Each row of a before or after table is a point. One or more steps were done to the points. Then noise was added and the rows were shuffled. The steps act on columns, c1 being the first. Write out the steps. A step turns or swaps two columns, mirrors them in a line or flattens them onto one, adds a multiple of one to another, or multiplies or shifts one. Angles are multiples of 10 degrees, from the lower column toward the higher: turns from -170 to 170, lines from 10 to 170 but not 90. Use the fewest steps. Two steps may share a column if one is a turn and the other turns, adds or multiplies; they go together, in the order done. Otherwise the lowest column goes first.
In the rows, zero is written as 128.

Before (12 x 2):
[[133 127]
 [176 135]
 [134 132]
 [128 135]
 [129 137]
 [122 123]
 [128 125]
 [144 129]
 [127 138]
 [127 123]
 [144 120]
 [133 133]]
After (12 x 2):
[[168 122]
 [140 126]
 [128 126]
 [141 131]
 [143 131]
 [129 134]
 [113 124]
 [125 136]
 [168 128]
 [248 133]
 [130 134]
 [126 125]]
Steps: multiply c1 by 2.5; multiply c2 by 0.7

Before (14 x 4):
[[187 146 114 108]
 [106 130 165  85]
 [153  41 124 182]
 [143 124 142 127]
 [134  95 133   7]
 [126 122  91 108]
 [181 141 155 112]
 [102  92 137 132]
 [137 111 188  87]
 [144 173 170  81]
 [189 129 166 156]
 [116 168 136 126]
 [124  97  50  54]
 [119 103 132  86]]
After (14 x 4):
[[176 146 142  86]
 [189  98 204 167]
 [233  94 121 183]
 [157 131  91 167]
 [168 140 104  91]
 [145 120 165 141]
 [178 174  86 138]
 [ 93  44 133  79]
 [109  90 118 149]
 [133 127  90  62]
 [136 123 115 113]
 [165 112  69 142]
 [123 167 121 138]
 [163 106 124 155]]
Steps: mirror c1 and c4 in the line at 150 degrees; multiply c3 by -1

Before (12 x 8):
[[127 135 162  78 141 107 136 106]
 [161 131 165 142 151 143 110  92]
 [128 128 167 126 134 123 126   7]
 [161 136 159 142 120 122 102 116]
 [111 105 150 156 109 123 120 141]
 [162 131  99 113 158 139 121 139]
 [126 110 109 109 231  88 137 133]
 [130  71  48 137 130 118 139  92]
 [115 113 168 109 130 146 143 130]
 [189 124 167 146 116 134 138 112]
 [112  56 159 125 118 128 110 111]
 [112 113 140 166 133 117 122 142]]
After (12 x 8):
[[125 134 129  77 138  85 136 106]
 [161 133  97 143 151 102 111  93]
 [188 124 104 144 117 101 138 112]
 [129 128 115 126 134  92 126   6]
 [115 111  92 109 129 101 142 127]
 [113  54 114 124 120 101 110 111]
 [124 111 173 110 231 123 136 133]
 [163 137 119 142 118  97  99 117]
 [161 130 135 115 158 158 122 139]
 [129  74 178 139 130 191 138  90]
 [113 113 132 165 134 113 120 141]
 [113 105 121 157 107 107 120 142]]
Steps: mirror c3 and c6 in the line at 120 degrees

Before (9 x 11):
[[114 156 149  68 122 125 109 139 151 102 146]
 [176 165 147  72 185 101 119 137 143 133  54]
 [122  84 150 134  82 126 169 170  81  89 112]
 [143  57 175 126 120 126 158 139 100  88 137]
 [168 132 116  95 157 117 155 147 159 102 100]
 [ 96  82 160 139 139 147 151 152 119  90  74]
 [113  89 136 121 110 113 155 106  86  70 134]
 [151 121 145  81 133 102 158 121 160 137  77]
 [154 167 144  78  93 141  84 110 167  82 126]]
After (9 x 11):
[[ 86  81 161 151  79 147 150 130 119  82  74]
 [189 166 148  16 124 100 118 139 143 128  54]
 [109  90 135 114  49 112 155  80  86  89 134]
 [148  57 176 124  61 126 158 117 100  89 137]
 [158 121 145  34  74 101 159 126 160 140  76]
 [120  84 149 140  22 126 169 144  81  72 113]
 [162 166 143  29  34 141  84  90 167  98 127]
 [110 156 148   7  62 126 108 125 150 101 146]
 [181 132 115  62  96 117 155 131 159  96  99]]
Steps: multiply c1 by 1.3; multiply c4 by 2; shift c5 by -60; turn c8 and c10 by -30 degrees

Before (11 x 14):
[[105 177 102  99 119  45  41 177  78  92 153 118 158 141]
 [106 165 114 109  92  80 113 133 113 113 170 102 202 121]
 [149 115 178 103 161 151 160 152 114 135 148 136  88  70]
 [155  72 167 114 116 154  65  90 122 151  84 113  98 101]
 [103 127 177 138 185  76 140 144 203  35  59 137 104 102]
 [ 74 150 153  70 147  38  90 125 132  73 155  90 127  95]
 [106 136 112 105  66  17  94 151 110 148 157 152 153 111]
 [138  82 183 138 166 154 110 123 194  62 138 205 137  16]
 [ 71 101 249 142 185 109 153 127 161  35  95 197 126  87]
 [173  67 192 190 155 143  94 111 119 169 134 113 108  46]
 [172 100 195 132 133 153  77 128 156 210 170 125 109 112]]
After (11 x 14):
[[153 133 143 105  68  18  92 151  98 136 157 104 154 114]
 [207  78  74 139 151 155 108 126 202  58 136 136 138  18]
 [ 89 151 102  72 145  40  89 124 134  65 152  72 128  96]
 [139 125  81 140 172  76 140 142 209  57  63 103 106 105]
 [113  72  88 118 116 155  62  89 122 163  86 154 100 101]
 [124  99  60 135 127 157  72 130 159 194 168 171 109 111]
 [120 180 156  99 126  44  42 177  78  83 156 105 157 143]
 [ 99 164 145 106  96  80 112 136 106 100 171 107 202 124]
 [133 117  78 103 160 151 158 151 119 129 145 151  88  68]
 [109  66  65 187 159 143  91 112 128 170 136 176 110  45]
 [197 101  11 142 180 109 153 127 170  45  93  71 128  88]]
Steps: swap c1 and c12; multiply c3 by -1; turn c5 and c9 by 10 degrees; add -0.3 times c11 to c10

Before (12 x 24):
[[149 133 122  59 124 118 169 114 130  95 150 220 109 231 148 123 115 187
  160 183 115  59  84 159]
 [184  91 133  78  50  54 119 157 136  97 136 116 197 126 158 134 162 140
  196 134 122  93 187 111]
 [136 103 119 113 126 187 142 102  78 222 114 135 102 132  84 187 109 103
  160  96 113  95  97 121]
 [136 187 158 128  93 173 112 101 159 152 141  99  83 103 116 156 129 102
  166 129 139 104 163 163]
 [215  87 127 149 157 113 120 125 133 178  99 133 155  65 156 175 117 131
  148 124 127 109  86  99]
 [180 144  96 130 179  68  98 110 161 143  90 136  55 163 162  97  81  92
  138 103 133 133 159 195]
 [173  68 141  89 131 139 182 179  67 117 127 157 150  37 116 115 150 126
  171 109 127 137  81 159]
 [164 148 116 150 123 170 166 117 170 188 112 130 133 126 136 133 107 121
  115 177  96 113 151 199]
 [161 156 142  95 126 118 152  85 112  92 121 107 174 112  82 143  82 175
  166 117 161 116 225 173]
 [114 133 132  94 106 154 191 103 160 187 106 110 100   7  97 133 118 138
  150 139 150 131 153 126]
 [137 102 160 131 140 165 138 164 147  96  50 116 149 122  78 130 116 110
   97  97 125  98 206  98]
 [117 115 156 134 148  97 154 183 149 178  88 101 153 121 160 116  80  95
  154 114 139  87 187 195]]
After (12 x 24):
[[128  67 142  88 131 141 198 179  65 116 128 158 150  38 115 115 152 126
  169 111 124 137  80 161]
 [ 58  87 128 150 156 113 179 127 132 179 101 133 155  65 157 175 116 131
  148 122 124 109  86  98]
 [138 134 122  61 123 117 175 112 129  94 149 219 110 234 148 123 114 188
  161 182  91  58  83 159]
 [152 115 155 134 149  97 139 182 146 179  87 101 155 121 162 117  81  93
  155 115 161  89 186 195]
 [181 131 130  93 105 152 168 104 161 187 106 110  98   9  96 134 117 137
  151 139 196 130 153 124]
 [110 187 159 130  91 173 120 100 159 149 142 101  83 101 117 154 129 101
  165 129 160 103 162 163]
 [119 155 141  95 125 117 168  84 113  94 123 106 173 113  82 143  82 176
  166 118 226 116 225 174]
 [ 66 143  98 131 180  68 139 109 161 142  91 139  55 162 163  96  81  92
  141 105 141 132 158 197]
 [125 147 117 150 123 171 182 117 171 187 111 131 133 126 136 133 107 122
  117 176  34 112 152 199]
 [ 77  91 134  77  49  55 159 158 138  96 137 117 197 127 158 135 163 138
  195 135 110  94 188 113]
 [127 102 159 131 141 165 140 163 147  98  52 117 149 121  79 131 116 110
   98  98 119  98 208  99]
 [132 102 119 113 127 185 144 103  78 221 115 134 104 132  83 187 109 100
  162  96  84  95  96 121]]
Steps: mirror c1 and c7 in the line at 70 degrees; multiply c21 by 3

Before (11 x 48):
[[112 131  81 130 126  94 100 148  99 154 162 145  67  98 111  91 144 118
  167 167 110 150 135 103 130  96  93 107 142 120 152 151 176  84 140 145
  117 128  95 120 109 132  98 100  82 104  94  95]
 [129 141 150 123 124  56 120  73 136 100 116 125  88 170 139 127 168 139
  161 171  82 136 168 112 134 135 105  94 104 123 127 131 120 128 155 171
  100 182 100 145 144 131 135 132  97 101 138 129]
 [133 121 160 140 111  82  88 172 151  91 122 122  71  79 109  26 133  91
  163 147 125 133 145 130 128 149  76 148 116  97 175 107 115 139 141 120
  115 120  76 139 130  85 168 191  91 128  58  95]
 [136 148 120  98 150 159  96 147 104 157 101 161 119 126 112  91 216  61
  186 140 142 117 114 136 129 166  67 128 144 104 115 151 128 154 136 140
   87 157 106 116  83 184 134 182 177 154 102  90]
 [156 140 106 111 133 157 106  95 139  89  98 117 118  86 123 139 114 149
  121 144 158 139 154 180 144 174 146 130 163 134 159 124 138 118 200 115
  167 184  69 121 192 115 161 149 154 176 108  94]
 [148 148 174  45 143  98 149  99 165  90 160 121 102 131  83  93  98 173
  112 171 147 132 126 165 170 130 100  90  85 107 133  61  93 128 132 164
  132 165 145 139  66 176  87 164 134 107 104  89]
 [ 99 123 143 173 156 152 101 149 150  78 182 157  60 105 100 115  85 118
  114 135 151  85 123 135 124 187  82 170 161 166 156  98 124 160 112 108
  111 153 113 107 143 111 115 144 126  75 191  88]
 [165 176 138 100 152 138  62 122 120  59 187 121  56 123 104  74 169 122
   99 119 112 118 155 150 156 122 152 143 162 127 153 165 137 138 146 105
  134 136 122 129 182 105 108 147 105 127 161  94]
 [ 72 136 100 128 118  96 133 100 147 130 166 114 145 161 101 154 131  66
  143 153  83 118 168  33 191 203 123 136 125  97 132 119  74  90 174 112
  119 124  63 182 168 161 107 105  81 162 110 101]
 [174 156 108 119 104 156 128 127 123 103  68 164 162 155 158 133 103 135
  185 138 169 117 128 188 139 158  88 117 141 127 135 141 139 146 182 155
  121 122 166 156 143  77 112 105  89 142 102  71]
 [109  98 176 130 137 145  82 109 149 175 136  84 142 133 115 134 156  84
  163 164 133 207 126 152 179 137  84 125 117 178 135  66 152 148  69 145
  167 180 116  28 134 137 100 201 112 159  99  95]]
After (11 x 48):
[[166 175 140 101 151 137  63 122 104  60 188 123  55 121 107  72 168 122
   97 119 113 117 153 152 159 118 152 145 163 128 155 141 135 139 142 106
  133 128 125 124 183 104 108 149 109 137 162  95]
 [ 95 125 144 173 153 149 103 150 160  81 182 151  58 104  98 117  82 114
  116 143 153  83 126 135 124 220  80 169 162 164 157 111 124 160 111 107
  113  75 112 109 146 112 116 144 123 153 190  91]
 [113 131  85 128 122  94  97 145  98 157 163 147  67  99 112  92 143 116
  166 172 110 149 135  99 129  77  95 109 145 118 152 147 177  86 137 146
  114 104  93 125 111 133  99  96  85 127  97  95]
 [ 72 139 100 127 118  98 136 102 147 129 165 115 145 160 100 157 131  69
  147 137  81 116 165  36 193 250 122 136 129  99 134 117  78  86 176 112
  119 161  63 181 168 161 108 106  82 127 108 100]
 [135 120 157 142 107  83  82 168 156  89 122 119  72  78 109  27 134  91
  163 143 121 133 146 130 127 161  75 150 117  98 176 111 113 137 145 119
  114 128  79 140 131  81 168 194  91 120  58  96]
 [131 143 152 124 126  58 117  73 136 100 117 125  90 171 138 129 168 138
  162 165  82 135 164 112 134 139 104  91 101 126 126 122 122 128 155 174
  100 104 100 145 144 130 134 135 100 183 139 129]
 [148 147 171  47 143  97 150  98 183  89 156 118  99 129  81  97 101 173
  112 168 144 133 124 168 168 133 101  89  84 106 132 100  91 127 133 161
  131 107 145 139  66 180  82 166 136 165 104  88]
 [136 148 124  99 151 160  97 147 100 159  99 163 119 125 110  88 214  59
  183 144 142 119 117 134 128 186  65 130 145 106 114 144 127 154 137 140
   86 153 109 119  86 184 132 182 178 157 104  91]
 [108  98 176 131 135 143  80 108 173 173 136  87 142 132 114 135 154  85
  160 197 135 208 130 149 178 140  85 124 114 179 135 103 158 146  67 142
  168 159 115  27 132 142  99 204 110 180  99  95]
 [175 154 108 118 102 156 128 128 120 105  67 168 160 155 158 134 103 136
  184 131 169 114 128 186 138 177  90 113 140 125 134 131 138 145 179 155
  121 144 163 158 144  76 113 107  90 124 106  74]
 [156 138 106 113 133 158 107  98 139  90  98 118 118  87 129 142 116 150
  120 145 157 138 154 180 141 199 146 131 163 136 161 121 137 115 201 114
  166 176  70 122 191 116 159 149 154 181 107  96]]
Steps: flatten c9 and c32 onto the line at 150 degrees; add -0.3 times c40 to c20; multiply c26 by 1.6; swap c38 and c46

Before (9 x 64):
[[ 99 120  93 128 180 119  78 112 106 112 134 110 123 155 168 115 147 141
  138 123  96 164 151 117 127 130 122 108  88 145 135 159 126 113 121 144
  159 134  82 150  84 128  86  92 127 140  68 153  92 149 163 144 130 167
  117  91 103  97 134 123 141 137 121 135]
 [134 105 150 117 102 145 111 149 133 117  88 167 101 150 162 181 147 158
  140 133 124 144 144  96 139 166 116 118 151 154  99 114 148 118 188 140
  132 122 115 180  84 119 109 141 122 129  72 138 134 152  90 177 123 129
   94 106 172 107 102 101 126 109  87 127]
 [ 81 172 127 196 180 147 114 157 176 117 139 144 132 157 146 174 136  90
  102 119 137  93  71 101 142 155 120 155  97 110 161 143 113 146 131 100
  117 121 103 117 118 142 149 141 126 133 135 147 109 141 156 123 124 147
  139 117 107 145 114 140 174 108 161 140]
 [138 114  91 182 108 109 120 156 149 109 165 137 179 168 138 192 143  89
  103 176 118 101  99 172 143 138 103  77 138 125 151 189 123 158 139 136
  138 127 168 190 137 126 160 160 142 130 150 105 143 171 149 134 161 142
  146 177 126  92 110 152 163  78 136 129]
 [161 132 152 164 165  86 157 164  91 108 103 124 176 125 104 110 115 139
   80 115 157  94 142 104  97 124  97 124 135 178 142 110 152 101 141 109
  145 148 168 109 118 114  82 114  92 127 136  92 100 158 169 118 153 135
  106 172 133 106  90 117 121 137  95 150]
 [129 124 142 139 108 119  95  98 121 192 138 125 124 112 120 120 115 150
  150 166  79 110  91 130 129  95 135 100  93 143 120 109 136 174 122 153
  144 151 124 113 131 143  75 115  88 151 142  72  84 106  88 133 134 183
  147 162  92 137  65 107 162  95 163 154]
 [161 161  75 151 134 157 131 115 112 173 154 100 167 156 116 149 114 179
  126 113  72 167 102 129 138  77  91 124 156 166  79 150 176 172 111 181
   94 132 169 109  90 166 158 102 155 194 137 155 141 155 115 103 105 189
  164 183 169 100 113 171 135 120 150 158]
 [108 151 102 145 102  74  89 140 148 181 167 117 184 103 113 140 124 178
  108 148 134  96  81 107 109 137 122  88 165 104 110 118 162 148 129 114
  127 146 101 117  74 147  86 157 139 118 122 109 124 137 116 133 157 129
  157 128  95 118 120 145  96 105  85 100]
 [130 135 163 109 115  88 156  99  89 177 122 166 104 117  89 165 184  92
  112 132 105  89 126 119 126 102 107  68 166 110 130 139 143  88 113 160
   97 191 108 113 145 167 150 151  78 130 134 158 148 149 113 122 100 128
   91 110 137 126 132 148 149 121 158 101]]
After (9 x 64):
[[130 124 142 139 108 118  95  99 120 192 138 125 124 113 119 121 116 150
  152 166  78 110  91 131 129  96 134  99  93 143 135 108 135 174 123 152
  137 151 125 113 131 143  74 114  99 152 156  73  84 106  88 133 132 181
  145 163  93 137  64 108  91  95 164 155]
 [133 104 149 117 100 145 112 149 134 118  88 168 102 149 161 180 149 158
  140 133 125 145 144  95 138 167 116 117 150 153 155 114 149 119 188 141
  124 123 115 181  86 119 109 139 117 128  15 138 134 152  90 176 121 129
   95 107 172 106 102 101 126 110  87 127]
 [161 161  76 150 134 157 133 114 112 174 155 100 167 156 117 149 113 181
  125 113  72 167 102 129 138  79  90 124 157 167 176 150 177 173 110 181
  159 131 169 109  90 165 157 101 185 193 147 155 142 155 116 104 104 189
  163 183 169 100 112 171 145 121 151 159]
 [107 151 102 145 102  75  88 138 149 181 167 117 184 105 113 140 123 179
  109 147 133  97  81 108 110 137 123  87 165 104 145 118 162 148 130 112
  108 146 102 118  73 147  84 156 119 118 117 109 125 137 117 133 155 129
  157 129  94 116 122 145 153 104  87  99]
 [160 132 151 164 165  85 157 164  91 109 101 122 176 126 103 110 116 138
   80 114 156  95 141 104  96 123  95 123 135 178 114 111 151 101 141 110
  110 147 166 109 118 115  82 113  74 126 143  92  99 157 169 117 152 136
  108 172 133 106  90 118 122 137  94 149]
 [ 99 122  94 129 180 119  77 113 105 114 135 110 124 155 169 115 147 140
  139 124  95 163 151 117 126 130 120 109  87 145 122 159 125 115 121 145
  113 134  81 150  84 129  86  92 113 140   8 154  90 151 162 144 130 167
  116  91 104  97 134 125  98 137 122 135]
 [ 82 171 128 195 180 146 115 156 176 118 140 144 133 156 147 174 136  90
  102 119 136  91  70 101 141 154 120 155  97 109  95 143 113 147 131 102
  166 121 102 118 116 144 149 142 164 132 142 146 108 142 155 123 124 147
  138 117 107 143 114 138 101 106 161 140]
 [131 135 164 109 115  88 157  99  90 177 123 167 106 117  89 166 185  92
  111 132 106  90 125 120 125 103 106  69 165 110 125 138 143  88 113 161
  166 190 106 114 146 167 150 151 115 131 141 159 147 148 114 123 101 128
   91 110 137 125 132 148 132 121 158 102]
 [138 113  91 182 108 110 120 155 149 109 162 138 177 167 138 193 142  91
  102 177 118 101 100 172 144 138 103  77 138 124 104 189 124 158 139 137
  142 127 169 189 136 128 159 160 159 130 173 106 143 170 147 135 160 142
  147 178 126  91 111 152  93  78 135 130]]
Steps: multiply c31 by -1; turn c37 and c61 by -140 degrees; add 1 times c37 to c45; multiply c47 by 2

Before (9 x 64):
[[146  84 102 128  90 127 109 123  98 122 126 122  84 122 160 110 135 148
  114  98 114 116 119 150 137 123 118 104 165 140 161  81 112 131 142 116
   74 116 139  99 153 128  81 161 124  94 114  99 169 154 109 150 135 101
  149 112 165 167 180 151 123 149 120 162]
 [123 126 158 132 119 110 123 114 144 102 117 140  95 164 123 160 123 138
   85 137 122 132 166 118 130 171 105  93 126 144 125  88 161 157  93 168
   78 137  81 113 129 102 159 157 147 144 165 172 117 111 117 116 175 165
   76 149 163 165 166  98 117 150 129 104]
 [135 105 137 115 149 112 145 143 141 125 128 135 136 148 166 135 152 177
  115  92 123 116 143 107 107 137 124 122 132 116 160 148 103 113  99 115
  129 110 119  94 114 145 113 113 100 113 124 100 154  96 153 117 176 146
  137 129 167 164 121 103 115 146 145 116]
 [116  89  96  94 131  80 152 172 107 134 176  86 148  93 114 135 139 147
  118 151 106 108 167 165 145 124 147 129 122 115 101 146 161 179 159 123
  104 116  80 101 143 148 154 106 103 122 104 101 121 172 168  87 115 163
  129 139 136 115 109 145 114 137 153 132]
 [155 100 112 115 168  99 123 135 142 158 129  83 136  95 130 164 169 155
  145 137 140 107 102 128 128 169  73 100 116 117 143 108 101 149  79 119
  152 173 112 114 100 114 110 114 145 140 104 170  98 162 172 131 129 157
  122 155 133 155 130 148 122 106 106 128]
 [121 150 124  96 164 112 150 111 164 105 116 135  96 118 148 116 138 137
  125 119  85 129 110 115 165 102 104 164 149 141 166 124 137 167 157 176
  129 159  97 133 123 139  85 129 120 119 167 149 152 124 138 126 124 163
  150 149 109 140 106 126 143 126 146 131]
 [155 119 142 112 151 123  94 124 120 175 133 146 143 158 143 146 112 125
  130 120 132 143 157 172 116 148 132 123 158 113 130  79 152 135 142 168
   95 150 132 156 122 137 151 106 143 101 106 176 118 142 167 104 164 116
  150 123 104 134 178 151  99  91 156 154]
 [162  93 149 103 163 154 161 123 101 114 116 115  90 151 158 130 106 126
  128 148 155 111  96 168 132 175 134 149 156 161 163 152 167 173 142 119
  124 140 101 136 145  73 137 108 118 138 125 160 132 114 116 123 110 101
  143  95 138 132 172 106 154 138 141 145]
 [103 152  95 144  90  89 165 134  87 128 139 125  98 122 132 175 125 125
  154 159 131 139 121 119 171 104  84 170 174 103  97 117 135 128 131 150
  118 178 132 152 139 142 149 159 138 147 164 127 167 131 107 146 129 168
  103 109 154 109 133 110 102 127 134  93]]
After (9 x 64):
[[148 139 143 108 152 122  95 126 119 177 138 149 141 163 146 143 145 123
  129 123 135 143 161 177 119 149 131 126 156 113 185  76 152 133 138 173
  163 149 130 157 120 143 145 104 138 145 105 177 124 140 170 103 161  91
  151 124 103 133 176 157  98  88 128 156]
 [122 130 157 134 121 115 126 114 141 108 117 142  95 163 130 160 136 141
   86 141 125 132 165 116 133 166 107  91 124 142 102  91 161 154  88 173
  167 139  80 116 130 100 158 160 142 115 167 172 117 113 116 116 175 240
   76 146 166 161 165 100 118 153 161 102]
 [119  99 122  96 163 108 152 108 168 111 115 135  98 120 145 117 112 141
  124 115  87 125 111 110 164  98  98 161 152 142  75 123 135 168 153 178
  144 159  99 135 122 138  82 133 131 168 163 149 157 124 137 127 125 235
  148 152 107 142 106 126 141 127 114 129]
 [ 99 102  94 144  91  92 167 134  86 129 139 121  95 119 129 181 130 133
  152 158 132 140 123 121 174 102  85 168 172 102 144 116 140 130 129 153
  140 178 131 147 136 139 152 158 137  94 166 127 167 133 106 144 130 249
  101 109 155 112 136 108  99 128 129  96]
 [116 162  94  96 135  81 152 171 107 134 175  85 146  87 114 136 111 148
  120 153 109 109 173 160 146 123 145 128 119 115 192 143 162 175 161 120
  160 110  81 100 144 147 152 105 108 112 105 100 118 172 168  81 116 236
  124 133 138 117 107 149 111 133 124 131]
 [151 158 111 111 164  95 121 134 141 156 129  81 135  96 127 171  95 161
  145 134 143 106  99 131 130 173  70  99 115 117  72 107 100 156  79 122
   94 168 111 120 100 113 108 111 156 132 100 170  96 163 174 132 132 214
  122 154 137 152 127 149 122 106 130 128]
 [135 157 137 119 145 117 147 142 141 122 129 136 137 144 169 137  93 178
  116  89 121 115 145 110 107 137 124 120 132 115 106 152 102 116  99 117
  143 110 120  94 113 144 116 113 112 166 123  99 151  99 155 114 170 182
  134 128 165 163 118 107 110 144 111 114]
 [147 170  98 127  89 126 106 118 102 121 128 126  82 122 162 110 118 148
  116  96 117 116 120 146 134 125 117 105 165 143 144  79 110 125 139 115
  171 116 140 102 149 129  80 157 128 179 113  96 168 151 112 149 138  49
  151 110 162 171 184 153 119 146 167 159]
 [161 161 151 105 166 156 158 126  98 118 114 117  91 153 156 127 145 123
  128 150 155 109 100 172 132 176 137 145 154 157  39 152 172 171 140 120
  143 137  99 139 143  73 137 105 108 149 130 160 137 117 115 124 107  47
  146  91 139 138 175 106 155 139 118 140]]
Steps: multiply c2 by -1; mirror c17 and c45 in the line at 80 degrees; turn c31 and c46 by 130 degrees; multiply c31 by 3; turn c37 and c63 by -140 degrees; multiply c54 by 3
